Rows are points. Before rounding, the points of a table are all equally far from one centre. They may lie mostly on one side of it. Where is the centre, to within rounding?

Points (7 x 2)
[[-34   0]
 [ -6 -31]
 [ 55 -21]
 [ 70   2]
 [-15  62]
 [-21  57]
 [ 72  19]]
Centre: [17 19]

Points (9 x 6)
[[ -5  38  30   4  -8 -23]
 [ -1  51  67 -16 -24   2]
 [ 19  14   5 -16 -57   8]
 [ 43  30   0 -45 -18  43]
 [ 39  42   4 -60 -22   4]
 [-62  -6  12  -7 -21   8]
 [-15  38  28   1  15  52]
 [-27  33  76 -17  17  37]
 [-20  20  95 -43 -12  33]]
Centre: [ -7   2  30 -43  -4  15]

Points (19 x 12)
[[ 48 -48 -26 -31  17 -36  12  -1 -35  -1  16 -24]
 [ 21 -54  -4  28   8 -47 -14   9 -46 -59  71  -5]
 [ 27 -17 -14 -22  -1   0  35 -17  22  -4  32  49]
 [ -4 -18 -28 -38 -22 -24  36 -17 -24 -47  -8  -6]
 [  7  -8   0   1 -25 -14  19   8  10 -48  93 -21]
 [ 30 -51  -7  40   6   1  29  -7 -47 -70  23  -7]
 [ 25  -7  -2 -31  -5  -8   0 -30  19 -95  45  12]
 [ 13 -72  19  11  21 -43  40   0 -19  -8  -3 -27]
 [ 12 -64  -2 -33  34 -67 -27  -9  -8 -31  12 -11]
 [ 34 -31  38  19  44 -28  11 -26  14 -48 -19  18]
 [ 54   3 -11  24   4 -15 -22  25 -26 -33  44   4]
 [  9 -89  22  -3 -12 -36  35 -50  29 -36  20  -3]
 [ 13 -16  25  10  29 -26 -10  30   8   5  55  17]
 [  0 -39  37 -19  21 -34  52   9 -18 -24  10 -33]
 [ 45  -2  -4  36  41 -19  37 -46 -15 -22   0   6]
 [ -4 -27 -27 -13  40  16  22 -15  13 -63  40  -5]
 [-14 -47  22  20 -32  -2  16 -13 -51 -52  15 -17]
 [ 15 -39  23  18  22 -14   5  27 -34 -30  20  45]
 [  3 -25  13   8   7  -5   8  38  10 -54  57 -34]]
Centre: [ 18 -29   6   3   2 -31   8 -24  -6 -34  34  -1]

Points (29 x 24)
[[-41 -10  75   3  21 -21  26  53   1   3   2 -37  42 -70   9 -18  66  -1
   20 -57 -49 -28  19  -3]
 [-14  45  32  51  15 -20  11  32  55  12  38 -74   9 -13  79 -21  41  65
  -31 -46  21 -21  28 -26]
 [ -9   0  70 -35 -20   4  18  66  38  -7 -10 -42  24  -6  10 -14   9  76
  -37   8   0 -38  74 -24]
 [-43  -7  54  21  35   0   5  29  24  20  35 -77  13 -37  28   5   4  19
   -3 -76  49 -24  25 -22]
 [-21  54  61 -19  13 -57   2  55  20   5 -49 -23  59 -21  11  -2  -1  48
  -26 -61  11  -4  24 -75]
 [-24  53   0  60 -10 -35  33  28  39 -28  -9 -58  38 -49 -46 -49 -10  48
  -26 -40  -2 -39   9   7]
 [-45  41   6   4  17 -66 -19  95  51  30   9  -7  10  -5  20  27  29  23
  -12 -84   3  -6  15  19]
 [-61  37   6  51  22 -59   3  24  66 -18  42 -45  49 -16  -5 -24   7  49
   -2 -26 -22 -61  38 -36]
 [ -6 -20   5 -13 -23 -39 -29 -11  54  -6  34 -38  41 -25  68  -6 -25  53
  -28 -13  -4 -40  31 -53]
 [-30 -21  -4  12 -13 -41 -22  32   5  36  -7 -53  15 -35   8 -17   2 -13
  -56   7  21 -93 -26 -25]
 [-66  19 -52   9  14 -42  49  41  48  -3 -21 -55  54 -42 -35  -1   3  24
  -38 -26  57 -23  41 -24]
 [-35   0  77  36   7 -61  28  21  71 -16  -2 -38  28 -51  15 -39   6   6
  -57 -45  11 -65  29  -3]
 [-43  20  39  25 -32 -89  -5  44  49 -12  -5  24   6 -35  30 -12  47  48
   -8 -23 -46 -39  14 -39]
 [-59  38 -27  -3 -30 -34  52  49  15   3  41 -32   1 -16  30 -15  14  92
  -19 -53 -11 -53  39  10]
 [-25  -6  53  11 -39  -6  70  23  52  16  61 -10  48 -66  -9  -8   0  44
  -28 -16  20 -76 -16   7]
 [-52   8  -3   2 -31 -54  14  45  15 -43  16 -44  38  20  13 -50   6  -3
  -45 -68  -4 -35 -33 -26]
 [-14 -48   5   3  22 -24  53  66  21 -13  28 -70 -15 -21   7 -50  62  31
  -11 -60  32 -33  -5 -11]
 [-69 -12  -5   7 -11 -25  13  30  38 -36 -22 -36  37 -22  16 -31   5  15
  -74 -81   6 -29   6 -22]
 [-35   5  60   5 -10 -58  19  43  73  10  -6 -67   1 -67   5 -29  61  39
  -47 -38  40 -16 -12  18]
 [-15 -28  24  -7 -14 -44   0  73  61 -51  10 -25 -24 -36  39 -30  24  18
    4 -45  27 -42  24  -4]
 [-56 -18  38  34   4  -5  24  21   8  42  62 -20  17  -3 -35 -37  33  -3
    5 -56 -22 -46  26 -16]
 [-33 -27  61  20   7  -8  59  31  64 -35 -23   5  16 -46 -10 -47  32  28
  -63 -53  30  -2  37 -18]
 [-56  -6  17  28   4 -56  39  64  49 -12  15 -24  43 -14  22 -57  -7  44
  -13 -76  -7   9  26  24]
 [-44   3  26  27 -21 -28   0  73  47 -32 -12  -9  17 -82 -16   2 -32   9
  -33 -24  18 -46   3 -35]
 [-71  -8   4  15 -38 -40  50  20  37   4  -4 -57  16  -9  28 -47  33  21
  -46 -46 -30 -34  49  -9]
 [ -4  25  38  20  47 -39  28  56  64  35  48 -91  30 -67  14 -48  27  43
  -15 -46 -31 -41   9   3]
 [-60  45  11   9 -41 -44  47  69  69  25 -17 -40  20  -5 -15  -9  29  40
  -37 -38  40 -30  11 -33]
 [-26  23  14  36 -47 -21  51  10  52 -18  32 -90  22 -13 -12 -38  37 -10
  -43 -32  27 -27  44  -5]
 [-30  24 -10  42 -13   9  25 -12  85  -5  61 -26  37 -81   8   4  36  59
  -23 -39  25  -5 -13  19]]
Centre: [  0  29  10 -13  32 -32  34  19  12   0  23  -7  19 -24   9   0  23  13
 -36   3   0  -6   6  -6]
